Each row of a before or after table is a point. One or more steps were done to the points. Then noise was added and the rows were shuffled. The steps act on columns, c1 being the first. What was done? A step turns or swaps two columns, mirrors them in a line or flattens them onto one, adds a multiple of one to another, or multiplies or shifts one. Angles are multiples of 10 degrees, from the lower column toward the higher: turns from -170 to 170, lines from 10 to 170 but not 90. Use the fewest steps. Two steps may share a column if one is a turn and the other turns, adds or multiplies; they go together, in the order done. Otherwise the lowest column goes first.

Before, 10 rows:
[[-2.1 13.2]
 [-1.7 -0.5]
 [ 0.1 -1.3]
 [-2.1 -2.9]
 [-2.6 -0.6]
 [-0.6 -2.9]
 [ 4.5 -2.4]
 [ 8.3 -0.8]
 [ 3.3  1.3]
 [ 0.3 -2.5]]
After:
[[  2.4   0.8]
 [  1.2   0.3]
 [  3.2  -1.6]
 [  1.5   4.8]
 [ -0.6   8.3]
 [-12.6  -4.4]
 [  0.6  -1.5]
 [ -1.7   2.8]
 [  3.0  -0.1]
 [  1.1  -2.5]]
Steps: turn c1 and c2 by 100 degrees

Before, 11 rows:
[[ 1.9 -1.3 -0.3]
 [-3.5  6.9 -5.1]
 [ 6.3 -0.7  5.0]
 [ 1.9  0.4 -5.0]
 [-0.7  1.9 -6.3]
 [-1.1  2.0 -5.5]
 [ 2.9  1.5  3.6]
 [-2.3  2.2  9.4]
 [ 6.6  8.3  5.3]
 [-2.5  1.3 -1.4]
 [ 0.4  8.5  4.0]]
After, 11 rows:
[[  2.7  -4.4   9.5]
 [ -1.1  -3.6 -18.9]
 [ -1.6   2.6  -7.5]
 [  2.8  -4.7   1.2]
 [  2.9  -4.4  11.5]
 [ -7.5  -6.9  -4.9]
 [ -1.9  -7.1   1.8]
 [ -0.1  -5.5  10.6]
 [  4.6   1.0   7.3]
 [ -8.0   2.4  -5.4]
 [ -4.3  -4.7  -4.5]]
Steps: turn c1 and c3 by 160 degrees; multiply c3 by 2; shift c2 by -6.0

Before (13 x 4):
[[ 4.4 -3.7  1.7 -4.4]
 [-4.1  5.7 -1.3 -3.5]
 [ 4.9 -3.1  2.5 -2.8]
 [ 4.0 -4.6 -0.4 -6.9]
 [ 5.7  2.5  3.7 -5.6]
 [ 3.1 -0.1  4.6 -6.0]
 [ 2.9  2.7 -1.5  0.3]
 [-7.3  3.0 -9.8 -3.9]
 [-7.4  5.0 -6.1  0.1]
 [-4.2  1.0 -5.9 -2.9]
 [-5.6  1.8 -2.9  0.6]
 [-6.3 -6.9 -2.0 -8.2]
 [-2.2  3.1 -6.7 -0.2]]
After, 13 rows:
[[ -2.0   5.2  -4.1  -7.9]
 [ -3.9   2.7  -0.7  -5.2]
 [  0.6   0.6  -3.2  -5.8]
 [ -3.5   8.0   0.3   5.4]
 [ -5.8   8.9   0.2   1.4]
 [ -3.8  -0.8  -7.7  -7.3]
 [-10.9  -4.0  -1.1   0.9]
 [ -2.9   5.2   1.9   5.1]
 [ -1.3   6.2  -5.3   1.6]
 [ -7.1   5.7  -4.9   4.7]
 [ -1.6  -1.6  -4.2  -6.5]
 [ -5.0   4.0  -4.3   2.5]
 [  1.5   6.0  -4.1  -2.1]]
Steps: turn c1 and c4 by -60 degrees; add 1 times c4 to c3; shift c2 by 3.0

Before:
[[ -0.1  -3.6  -2.7  -2.7   4.5  -0.2]
 [ -3.3  -4.6  -3.1  -3.2  -1.9   1.0]
 [ -2.7  -1.3  -4.0   3.8  -1.5  -2.6]
 [ -3.3   1.9  -1.9  -2.9   2.3  -3.1]
 [ -3.4  -5.2  -2.6  -2.9  -4.4  -3.1]
 [ -1.6   4.2  -2.9   0.9   1.3  -1.1]
 [ -0.6  -4.8  -1.3  -0.3   3.4  11.3]
 [ -6.5  -4.9  -1.0   1.3   3.8  -0.2]
 [-21.4   1.6  -4.1   4.9   0.5   2.7]
 [ -4.6  -4.2   3.1   5.6  -8.9  -2.3]
 [ -4.7  -5.3  10.6  -3.2   3.2   1.0]
 [  0.2   0.5   3.7   0.9   1.0  -2.7]]
After, 12 rows:
[[ -3.6  -0.6  -2.2   4.3  -0.9  -1.5]
 [ -5.3  -2.1   5.8   5.0  -5.6  -1.3]
 [ -5.8  -3.2  -4.0  -2.6  -3.1  -3.1]
 [ -0.7  -3.4  -3.9  -2.1   3.8  -2.0]
 [ -5.0  -4.8   9.1  -3.3   1.6   0.7]
 [-16.7   0.1  -1.6   5.7   0.4  13.8]
 [ -3.9   3.4  -3.7  -3.1   1.9   0.4]
 [ -6.8  -4.0  -0.2   1.9   3.1   0.8]
 [ -0.3   1.7   4.6   0.8   1.5  -1.9]
 [  3.0  -9.7  -1.2  -0.2   2.3   6.5]
 [ -3.4  -4.5  -4.8  -2.9  -1.1   0.6]
 [ -1.1   4.2  -1.6   0.7   0.7   2.1]]
Steps: turn c2 and c6 by 30 degrees; turn c1 and c6 by -30 degrees; add 0.5 times c4 to c3; multiply c5 by 0.7

Before:
[[  0.5   8.1   3.9   6.6   2.0  -7.7   0.3   3.9]
 [ -2.6   7.8   0.9  -5.1   5.8  -4.4   2.0   1.0]
 [  3.6   1.1  -6.2   3.0  -3.6   0.3   9.6   0.7]
 [ -0.8  -0.4  -5.4   2.6  -5.0   1.4   4.9   1.9]
 [ -4.9  -2.0  -5.4   7.7   0.8   0.8   3.4   5.3]
 [ -9.9  -0.2  -5.8   2.3   6.1  -5.4  -3.1  -4.6]
 [-14.3  -3.1   1.2   4.0   3.4  -2.3  -3.3  -5.0]
 [ -4.3  -5.3  -3.0   0.6   3.7  -5.0  -2.1   0.2]
 [ -4.2   3.9  -3.2  -1.9  -0.3  -8.5   2.4   3.3]
 [ -1.0   7.3   3.9   1.7   2.8  -6.5  11.1   1.6]]
After:
[[  8.5  -0.2   4.4   6.7   1.6   8.1  -0.1   2.3]
 [ -0.5 -10.6  -5.4   4.7   5.0   4.1  -4.0  -3.0]
 [  1.2   2.6  -6.3  -1.1   1.1   3.5   9.8   2.6]
 [  0.2  -2.0  -5.0  -2.9  -2.2   2.3   4.9   3.2]
 [  3.6  -4.9  -3.8   8.5   0.1  -1.3   2.0   4.5]
 [ -3.4 -14.7   1.2   1.9   1.4   4.2  -3.9  -5.3]
 [  7.6  -2.2   1.2   4.9   7.4  -4.5   2.3   0.8]
 [ -2.3  -4.7  -5.3  -1.7   3.4   7.5   3.2   6.3]
 [ -5.5  -4.6  -3.3   4.7   3.3   1.1  -2.1   1.8]
 [  7.7  -0.7   3.9   5.5   8.3   2.8  11.7  -0.2]]
Steps: swap c1 and c2; add -0.3 times c3 to c8; turn c4 and c6 by 100 degrees; add 0.5 times c7 to c5

Before:
[[ -1.1   0.7  -2.2  -7.7   2.7   2.4   6.7  -1.0   4.0]
 [ -3.9  -1.1   7.9  -7.0   1.3   4.1  -4.7   0.4   3.4]
 [ -0.5   2.0   8.9  -9.1  -3.8   5.2  -2.9   2.3  -0.4]
 [ -3.0  -6.0   1.4 -10.9  -5.2   3.8  -2.3   2.2  -1.9]
 [ -1.4  -1.3   2.7 -12.8  -8.1  -1.1  -8.1   1.6   0.0]
 [ -3.1  -2.3   3.8  -4.9  -1.6   3.3  -8.3   4.7   3.2]
 [  5.6   2.9  -3.8   6.3   2.2  -4.7   2.9  -0.7   4.1]
 [  5.4  -0.7  -5.0  -3.9  -0.5   5.7   4.2   0.6   5.9]
 [  0.3  -7.2   0.0  -3.7  -9.5  -5.6  -2.8   1.4  -0.6]
 [  3.8  -1.1  -5.4  -4.1   1.3   0.4   0.1  -4.6   4.1]
 [  8.0  -9.0   1.9  -5.3  -4.6  -7.6  -3.5  -0.5  -7.1]
 [  5.8  -5.5  -2.7   0.6  -5.0  -5.5  -4.2  -0.7  -3.6]
 [  2.4   0.2  -7.2  -0.4  -0.1  -1.0   1.0  -0.6  -3.2]
 [ -0.2   0.9  -3.5   1.1  -2.0   4.6   1.7  -5.9   4.6]]
After (14 x 9):
[[ 0.5  0.3  0.3  0.4  1.6  3.6  5.9 -1.4 -5.0]
 [ 0.9 -5.3 -3.2 12.3 -1.2  6.9 -2.7 -0.8  2.2]
 [ 9.2 -1.6 -0.2  5.5 -5.0  4.9 -3.2 -4.1  2.4]
 [-6.7 -5.8  4.0  2.5  5.0 -3.3 -1.5 -4.1  1.1]
 [-5.7 -8.0  6.3  7.2  1.1 -3.2 -1.2 -3.5  6.9]
 [ 6.1  1.5  1.1 10.0 -1.8  4.1 -4.0 -1.2  5.9]
 [-1.3 -7.5  0.5  7.4  6.7 -1.2 -2.5 -1.7  0.4]
 [ 1.2  0.7 -1.3  5.3 -6.4  2.1  3.8  5.6 -4.7]
 [-3.2 -1.1  3.5  3.6 -3.2  1.0  3.8 -2.8 -6.4]
 [-2.5  2.8  5.1 -6.4  1.6 -5.8  2.5  2.3 -5.4]
 [-1.9 -0.3  5.1  3.2 -1.4  6.1  2.4  4.6 -7.6]
 [ 1.7 -1.1 -0.1 15.1  0.9 -0.8 -5.2 -5.6  1.7]
 [-7.8  0.0 -1.1  0.2  0.2 -2.0  1.4  0.6 -2.2]
 [ 5.8 -1.9 -1.5  4.9 -1.4  4.7 -7.4 -5.1 -0.2]]
Steps: turn c3 and c9 by 140 degrees; turn c1 and c3 by 110 degrees; add -0.5 times c2 to c6; turn c4 and c5 by 150 degrees; turn c7 and c8 by 60 degrees
